Each row of a before or after table is a point. The points were changed in one or more steps. Then noise was added and the rows were shuffled. The steps act on columns, c1 being the first. What was done? A step turns or swaps two columns, mirrors them in a line or flattens them onto one, adds a multiple of one to another, or multiplies or shifts one. Angles are multiples of 10 degrees, from the lower column toward the higher: turns from -170 to 170, lines from 10 to 170 but not 90. Use the fewest steps. Two steps may share a column if one is a turn and the other turns, adds or multiplies; they go together, in the order done. Otherwise the lowest column goes first.
In the rows, zero is written as 100.

Before:
114	107
86	109
78	70
80	169
141	94
107	61
113	134
117	129
126	80
After, 9 rows:
68	98
112	63
66	80
97	135
119	104
106	68
94	86
160	59
70	125
Steps: turn c1 and c2 by -140 degrees

Before, 12 rows:
122	72	127	115	94	67
55	91	109	111	107	73
133	120	83	102	99	93
89	118	110	78	114	116
68	61	118	68	110	124
108	118	69	83	109	109
126	121	116	109	116	101
126	111	55	110	87	121
123	117	58	86	88	5
110	55	116	97	109	120
133	100	92	79	131	108
105	123	108	41	102	107
After, 12 rows:
97	125	110	96	105	97
76	120	58	83	107	6
117	119	109	103	102	111
96	100	94	100	144	102
129	64	121	103	86	117
143	92	110	92	75	74
73	110	56	104	112	124
97	57	117	105	113	120
80	73	123	95	105	77
73	122	82	94	121	95
91	123	115	100	131	104
97	117	71	101	110	105
Steps: mirror c1 and c5 in the line at 70 degrees; flatten c4 and c6 onto the line at 80 degrees

Before, 12 rows:
103	101	93	110	111	102	127	119	121	127	116
83	106	111	104	130	68	85	130	100	146	101
113	120	115	96	133	116	93	70	138	139	109
104	112	148	103	106	50	105	139	124	147	133
99	116	139	118	116	148	112	115	171	40	92
112	69	92	103	113	55	116	83	103	81	106
103	82	97	62	110	80	96	126	152	36	120
106	119	122	76	118	86	122	116	106	104	99
104	97	125	102	54	77	86	131	127	133	91
94	104	150	97	135	190	80	71	113	148	122
5	104	133	57	92	68	91	122	116	139	124
116	87	135	100	129	105	122	120	147	126	86
After, 12 rows:
100	116	112	94	97	91	127	117	109	121	117
117	126	92	103	56	93	119	120	135	113	84
91	129	84	157	43	34	82	72	124	139	122
106	86	94	112	71	127	121	116	96	118	99
84	127	114	77	75	124	85	133	111	138	100
102	122	53	83	118	115	86	131	135	121	90
118	108	107	114	69	91	94	70	143	141	107
101	50	77	118	68	52	114	114	166	62	91
102	116	68	65	63	135	105	139	123	143	131
6	125	70	111	91	151	92	120	120	134	125
103	76	110	116	94	138	98	125	156	40	118
112	112	114	66	93	130	117	81	96	67	102
Steps: mirror c2 and c10 in the line at 70 degrees; turn c3 and c5 by -140 degrees; turn c4 and c6 by -140 degrees; add -0.5 times c7 to c9

Before (11 x 20):
84	114	124	94	116	101	136	107	131	76	113	122	97	116	97	96	71	140	74	88
97	82	89	92	91	123	97	76	113	107	82	111	93	78	67	94	94	102	85	120
93	92	118	124	97	145	73	96	88	85	90	95	101	57	117	81	115	94	96	85
96	90	94	78	80	110	57	113	84	83	115	135	117	76	81	114	80	89	84	117
110	79	113	111	104	102	108	74	104	85	74	143	86	105	84	91	98	112	142	113
88	105	84	116	122	119	109	127	78	98	101	97	76	63	81	92	67	117	94	110
78	90	105	108	52	109	90	91	102	119	80	76	110	76	115	88	112	85	111	114
113	99	93	89	83	102	94	110	101	96	109	96	108	47	71	107	101	95	82	136
92	86	123	110	108	114	122	89	96	115	97	151	110	79	118	72	74	118	102	112
110	111	97	100	79	126	70	98	97	84	89	81	110	100	105	110	69	118	119	81
100	101	77	72	94	140	99	97	108	102	96	118	112	99	88	95	84	89	106	80
After (11 x 20):
98	99	76	76	92	139	100	96	107	103	85	70	112	97	89	94	85	87	86	79
121	67	105	117	51	107	152	93	104	114	83	153	111	79	116	88	112	83	97	112
60	132	97	104	80	126	94	100	99	88	88	150	111	100	104	106	68	115	88	81
130	67	123	111	108	115	106	87	96	110	101	6	112	76	119	72	75	119	82	110
68	119	92	76	81	111	130	111	87	70	108	23	116	79	81	114	79	90	104	116
84	118	116	128	99	146	129	96	88	71	100	109	100	55	116	82	115	93	104	84
94	107	112	118	104	103	72	74	104	66	78	49	85	105	85	90	97	113	45	112
123	106	82	115	123	118	122	129	77	99	107	104	74	64	82	89	65	117	104	110
151	146	125	93	113	98	117	108	129	79	110	38	96	117	96	95	71	138	118	89
99	79	89	99	90	120	109	75	114	94	80	69	92	81	69	92	94	99	110	120
79	107	92	87	82	103	74	109	101	96	103	96	109	47	69	106	101	95	118	137
Steps: multiply c1 by 2.5; turn c1 and c7 by -120 degrees; multiply c10 by 2; turn c2 and c10 by 50 degrees; turn c4 and c11 by 20 degrees; turn c12 and c19 by -160 degrees; multiply c12 by 2
